Every row gives one point. Two turns around zero, p and q, are shown by what they do to some points. Write where each new point lands after one turn and then the other. Backwards means that the second turn is done in reverse. Each puzzle has new turns, and all numbers are rounded.
In the rows, zero is written as 128.

Turn p:
[146 196] -> [ 59 117]
[131 113] -> [140 137]
[107  58] -> [200 137]
[148 136] -> [113 143]
[108 138] -> [127 106]
Turn q:
[118  87] -> [ 93 104]
[199 137] -> [187  87]
[ 87 139] -> [105 164]
[152 139] -> [153 120]
[ 83 138] -> [101 166]
Where do these land?
p, then q: [149 132] -> [131 149]
q, then p: [172 168] -> [103 182]
p, then q: [96 91] -> [153  86]
p, then q: [126 169] -> [ 88 139]
q, then p backwards: [98 79] -> [136 185]

Turn p:
[108 153 183] -> [182 162 128]
[139 139  73] -> [ 79 118 101]
[175 113  96] -> [104  77 114]
[ 89 107 161] -> [149 156 171]
Turn q:
[ 90 140 154] -> [ 91 122 157]
[170 170 171] -> [173 113 184]
[ 79  81 120] -> [ 72 114  91]
[141 154  94] -> [149 168 125]
[161  95 101] -> [156 122  83]
Where do these land?
q, then p backwards: [113 130  98] -> [109 153 116]
p, then q: [177  71 153] -> [136  56  96]
q, then p: [ 80 131  93] -> [111 182 110]
p, then q: [119 178 182] -> [195 160 133]
q, then p: [151 130 114] -> [125 109 109]

Turn p:
[123  86 163  68] -> [161 167 150  68]
[101 110 157 111] -> [119 152 126  89]
[158 137  73 161] -> [128  78 145 176]
[138  87 166 152] -> [101 167 168 126]
[160 193  95 122] -> [166 101  88 179]
[ 88 156 113 154] -> [ 92 102  91 129]
Turn q:
[167 143 119 160] -> [128 102  89 153]
[179 142 120 113] -> [143 140 103 174]
[151  98 114 144] -> [163 106 116 129]
[ 56 167 111  77] -> [ 86 202 145  83]
[ 88  91 176 147] -> [120  90 186 102]
Where do these land?
p, then q: [116 162 130 117] -> [145 139  98 118]
p, then q: [210 120  91 165] -> [116  33 140 143]
q, then p: [148  86 180 116] -> [104 184 159 147]
p, then q backwards: [ 54 149 126 137] -> [102 169  99 181]
q, then p: [112 122 113 105] -> [149 136 106 137]

Turn p:
[134  93 178 168] -> [182  82 148 129]
[133 175  92 120] -> [ 78 149 123 153]
[ 76  75 162 100] -> [159 119 135  48]
[155 162 131 141] -> [117 131 145 168]
[146 106 125 130] -> [151 131 113 134]
[139 148  96 173] -> [104 100 106 170]
[112 137 113  65] -> [105 181 128  93]
Turn q:
[119 113  77 113] -> [ 92 145  90 117]
[131 134 156 225] -> [101 117 215 170]
[136 155 120  95] -> [151 130  92 140]
[147 103 118 103] -> [121 107 104 103]
[108 136 169 104] -> [174 141 138 111]
Where do these land?
p, then q: [ 70  84 123 143] -> [119 123  77  74]
p, then q backwards: [ 87 136 156  79] -> [ 86  75 147 136]
q, then p backwards: [150 135  92 135] -> [129 144  94 150]
p, then q backwards: [167 108 113 133] -> [128 169 123 107]
p, then q: [165 177 156 150] -> [132 120 198 139]

Turn p:
[ 58 147 129 193  85 110] -> [132 164 133 217 103  85]
[154 108 122 122  94 147] -> [152  92 105 126 143 120]
[100 124 108 136 161 117] -> [111 152 128 125  89 135]
[160 153 133 131 190 184] -> [ 75 124 105 113 153 195]
[128 128  84  88 111  80] -> [190 147 142  96 102 125]
[141 124 165  47 131 112] -> [142  97 192  76 147 134]
[137 182 155 106 145 133] -> [119 144 164 128 166 166]
[166  87 197 178 121 119] -> [ 80 114 107 121 178  57]
[108  99  60 150 114 150] -> [151 117  75 149  72 134]
Turn q:
[116 106 170 128 150 161] -> [164 146 157 142 124 164]
[145 133 175  52  85 116] -> [ 78 142 151  93 184 180]
[190 166 133 130  96 104] -> [118  84 115  94 185 109]
[106 119 115 151 145 158] -> [156 143 116 155 105 125]
[130 152 144 149 121 107] -> [140 127 136 100 139 102]
[ 98 120 109 113 189 122] -> [114 139 163 175  92 112]
[169 106 156 110 129 168] -> [147 106 133 144 157 182]
[ 98 117  32 197  98  43] -> [ 95 102  65  82  39  43]
[ 99 134 117 121 139 173] -> [140 165 116 167 127 134]
Where do these land?
p, then q: [102 122  60  59 123 174] -> [150 106  67 129 153 211]
p, then q: [150 127 158 112 145  98] -> [106 143 172 134 140 131]
q, then p backwards: [ 89 141 102  72  59 140] -> [162 151 123 190 197 128]
q, then p: [ 98 170 146 128 119 147] -> [124 171 140 119 150 156]
q, then p: [181 123 148 145 121 135] -> [108  98 106  86 120 129]
q, then p: [138 127 113 192 166  91] -> [163 122 127  93 144  61]
p, then q backwards: [138  86 168 187 162 111] -> [110 172  75 104 103  83]

Turn p:
[173  73 139 111 136  68 132 132] -> [ 49 131 165 139 131 151 158 127]
[154 120  86 142 139 109 129 149] -> [116  99 145 136  89 129 153 114]
[180 153 217 169 157 189 122 101] -> [121 163 122 138 178  88  55  42]
[106 123 110  84 117 161 117 108] -> [158 111 131 124 143 163 101 161]
[119 132 164 100 113 161  65 150] -> [144 180 112 146 117 173  80 129]
[136  92 124 127 144 122 110 160] -> [ 97 134 144 131  90 139 116 134]
[ 63 100  88 122  98 105 142 136] -> [133 114 108  88 105 138 160 195]
[142 196 140 160 125 106 110 138] -> [162 161 114 152 121 108 163  81]
[ 85 110 104  92 178  95 171 119] -> [124 110 179 124 135  96 148 199]
[ 96 123 130 125 145 172 129  48] -> [167 115 152  74 182 125  89 135]
[154 186 107 175  55 120 181 167] -> [137  91  35 157 117 100 186  92]
Turn q:
[111 116 125 190  67 136 108 142] -> [112 172 148 114 144 100 173 181]
[154 146 164 118 151 106 137  82] -> [149 108 100 159  87 145 149 102]
[128 169 193 130 172 141 128 128] -> [144 105  93 185 144 102 145  89]
[136  31  84  77 114 120 118 147] -> [130 168 116  38 115 150  63 133]
[ 80  99  87 193 104 153 119 115] -> [109 124 165  67 147  95 176 163]
[170  78  71 125 154 115 158 158] -> [133 114 111  76 155 195  93 152]
[131 179  96 144 112 163  84 139] -> [ 53 130 155 152 146 119 139 132]
[120 154 178  81 118 132 170 109] -> [167 109 121 176  89  99  97 125]
[121 178 153  94 161  87 131 133] -> [155 122 143 182 127 147 117  76]
Where do these land?
p, then q: [118 107 134 109 151 125 154 120] -> [151 148 125 129 156 121 124 106]
p, then q backwards: [114 141 180 143 115 161 142  93] -> [117  91 146 120 150 148 118 184]
q, then p backwards: [127 149 112 176 181 100 141 155] -> [158 148 113  95  99 110 134  67]
q, then p: [200 137 143 162 156 104 165 135] -> [127  59 120 121  84 108  85 110]
p, then q: [ 82 116 127 125  77 185  97 103] -> [ 51 128 113 118 130 146  74 111]
q, then p backwards: [129 144 134 102 128 196  81 115] -> [160  97 162 168 139 133 170 165]
q, then p: [156  97 107 136 162  47  98 158] -> [186  91 140 156 169 117  66 106]
q, then p: [131  83  84 141 144 131 108 175] -> [165 138 173 162 130 127  92 162]
p, then q: [106 158 174 125 108 172 133 154] -> [ 78 134 156 128 146 175 150 116]
p, then q: [115 147  86  61  58  59 161  72] -> [165  44  78 105 200 132  75 164]

Turn p:
[118  97 135 110 114  91 225 141 132] -> [ 92 130 105  75  68  87 108 168 105]
[150 119 107 140 109 148 120 121 126] -> [134 146 129 157 131 127 131 147 149]
[140 112 124 141 115  70  95 120 129] -> [155 119 118 157  79 131 139  97 126]
[141 141 115 130 171 149 105 126 141] -> [134 103 117 148 167 156 122 131 126]
[139 125 120 133 140 146 113 135  86] -> [139 139 129 120 136 164 129 132 160]
[ 96 147 144 138 115 109 183  91 110] -> [ 67 146 122  98 104 119 160 122 111]
[139  95 142 140 138 149 102 137 136] -> [162 104 144 135 138 128 140 147 145]
[ 78 143 112 108 121 135 124 134 141] -> [102 122 139 121 148 102 105  95 136]
[139 147 144  96 135 149 110 124 140] -> [150 136 119 123 170 123 129 120 113]
[140 154 136 145 122 135 103 150 139] -> [144 135 158 148 140 144 120 122 110]
Turn q:
[ 94 155 123 162 147 110 118  96 163] -> [145 167  87 155  94 133 103 137 134]
[146 102 156 109 137 125 104 127 136] -> [ 89 113 141 136 119 150 127 114 116]
[139  72 133 122 105 122 142 147 132] -> [ 94  90 136 130 135 129 160 152 141]
[102 151 100 113 146 133 122  96 131] -> [148 148  87 134 139 124 115 111 105]
[171 102 141 130 138 111 146 158 111] -> [121  93 164 115 141 160 131 138 152]
[126 109 123  98 130 112 137 155 120] -> [124 100 122 109 134 142 157 116 133]
[115 136 165 164 132 170 148 131  86] -> [111 155 153 101 147  91  95 127 168]
[114 167  94 121 110 108 109  75 122] -> [174 128  98 167 124 102 109 107  99]
[127 146 112 159 145 168 129 111 127] -> [136 164 125 119 145 116  94 152 116]
[141 113 147 113 119 124 135 167 119] -> [115 109 155 107 126 136 154 121 141]
[155 119 151 107 110 134 158 154 142] -> [115 128 165 130 143 141 171 128 140]
[105 162  92 139 117 120  88 118 147] -> [162 141 101 134  90 111 120 133  91]
Where do these land?
p, then q: [111  87  99 131 124  90 105 132 160] -> [114  89 123 170 102 117 126 168 130]
q, then p: [ 94 116 123 120 130 144 113 149 165] -> [ 94 160 127 113 124 117  97 117 136]
p, then q: [131 122  97 149 146 118  91 126 124] -> [105 144 129 143 128 120 114 172 120]
p, then q: [166 127 154 101 113 115 140 139  89] -> [165 131 163 125 148 126 148 107  95]
q, then p: [111 105 127 145 169 117 106 116 139] -> [126 133 145 151 149 117 106 110 166]
p, then q backwards: [149 170 144 131 102 116 129 130 125] -> [137 161 130 112 136 153 113 120 158]
q, then p: [150 143 162 137  85 143 155 148  76] -> [156  92 114 107 111 110 161 121  70]
p, then q: [119  89  78 132 159 122 160 137 139] -> [107 104  99 110  88 118 156 163 105]
p, then q: [123 153 160 136 108 129 138 100 122] -> [149 142 124 128 152 119 130 101 160]
q, then p: [155 151 161 121 110 184 145 113 146] -> [106 123 147  97 136 166 153 104  81]
p, then q backwards: [127 157 141 121 148 135 141 135 125] -> [140 120 117 112 153 150 122 132 126]
q, then p backwards: [100 115  90 111 142 125 111 110 126] -> [144 134 125  94 157 106 141 110 144]

Turn p:
[ 86  97 114 126 109 120 145 135 150] -> [128 154 124 157  90 125 160 133 140]
[116 176 103 149 133 156 130 160 139] -> [147  86 150 164 147 114 127 119 158]
[134 129 134 158 132 145 134 105 140] -> [ 93 118 130 130 148 124 143 129 131]
[161 149 147  96 162 163 113 102 147] -> [110  80  96 116 143 115  98 155 101]
[118  99 167 129 128 117 129 142 138] -> [133 164 127 134 135 130 141 160 110]
[137 140  82 111 102 158 107 157  89] -> [176 110  98 125 133 133 117  82 162]
[ 80 107 152 130 118 124 100  78  83] -> [119 155 119  59 115 116 157 152 164]
[129  97 135 123 152  98  97 102 118] -> [119 136 125  86 111 165 135 150 115]
[158 146 112 156 100 104 159 163 149] -> [134 136 165 171 141 129 128  82 104]
[151 140 108 128 141 128 170 158 125] -> [126 130 140 167 134 137  88 107 131]
[139 129 155 101 132  95 123 105 131] -> [123 138 134  97 111 120 114 142  90]
Turn q:
[138 115 120 126  96 151 127 137  96] -> [122 113 145  85 150 128 136 128 121]
[124 129  93 131 109 164 151 146 136] -> [103  80 125 118 145 127 132 116 145]
[ 68 133 144 134 178 142 125 133 135] -> [ 99 155 118 144  84 164 137 112 163]
[132 139 143 140 135 146 141 139 131] -> [120 123 146 136 122 127 130 103 130]
[156 124 135 168 102 124 148  55 135] -> [202 127 138 132 151  91 145 119 161]
[145 116 106 137 192 127 146 127 127] -> [122 121 132 134  83 107  83 131 155]
[150 146 133 113 127 106  31 144 119] -> [159 146 101 108 116 175 104 133  51]
[124 138 129 109 112  68 152 136 119] -> [108 160 108 143 151  89 131 151 109]
[122 107 139 129 120 101 141 132 146] -> [126 131 127 147 122 110 151 152 123]
[121 133 137  94 108 149 117 131 135] -> [119 123 139 132 155 163 132 136 120]
Where do these land?
q, then p: [105 126  99 151 121 154 116 146 117] -> [117 132  91 136  89 120 131 125 134]
p, then q: [120  89 135 152 165 152 112 136 161] -> [ 82  91 135 117 100 122 139 103 147]
p, then q: [103 142 136 121 133 103 140 139 122] -> [134 137 138 141 136 128 140 118  94]
q, then p: [128 115 172 139  85 114 114 101 136] -> [106 139 143 144 159 123  74 115 119]
p, then q: [170 123 121 135 124 136 136 143  75] -> [161 129 119 136 121 169  86 123 145]
p, then q: [117 160 158 143 153 175 148 168 148] -> [128 125 118 138  50 105 132 118 104]
q, then p: [128 105  83 119 124 122 140 154 167] -> [142 160 121 153 112 168 157 125 147]
q, then p: [126 149 110 108  78 115 125 128  76] -> [139 102 131 117  93 142  72 157 143]
q, then p backwards: [117 111 138 113 122 141 127  86 120] -> [104 122 137 148 141 126 113 151 101]
p, then q: [167 125 113 130 161  75 135  75 152] -> [107 162 146  81 152 176 168 136 147]
q, then p: [127 164 144 100 144 121 116 132 135] -> [127 100 136 109 153 126 138 130 157]
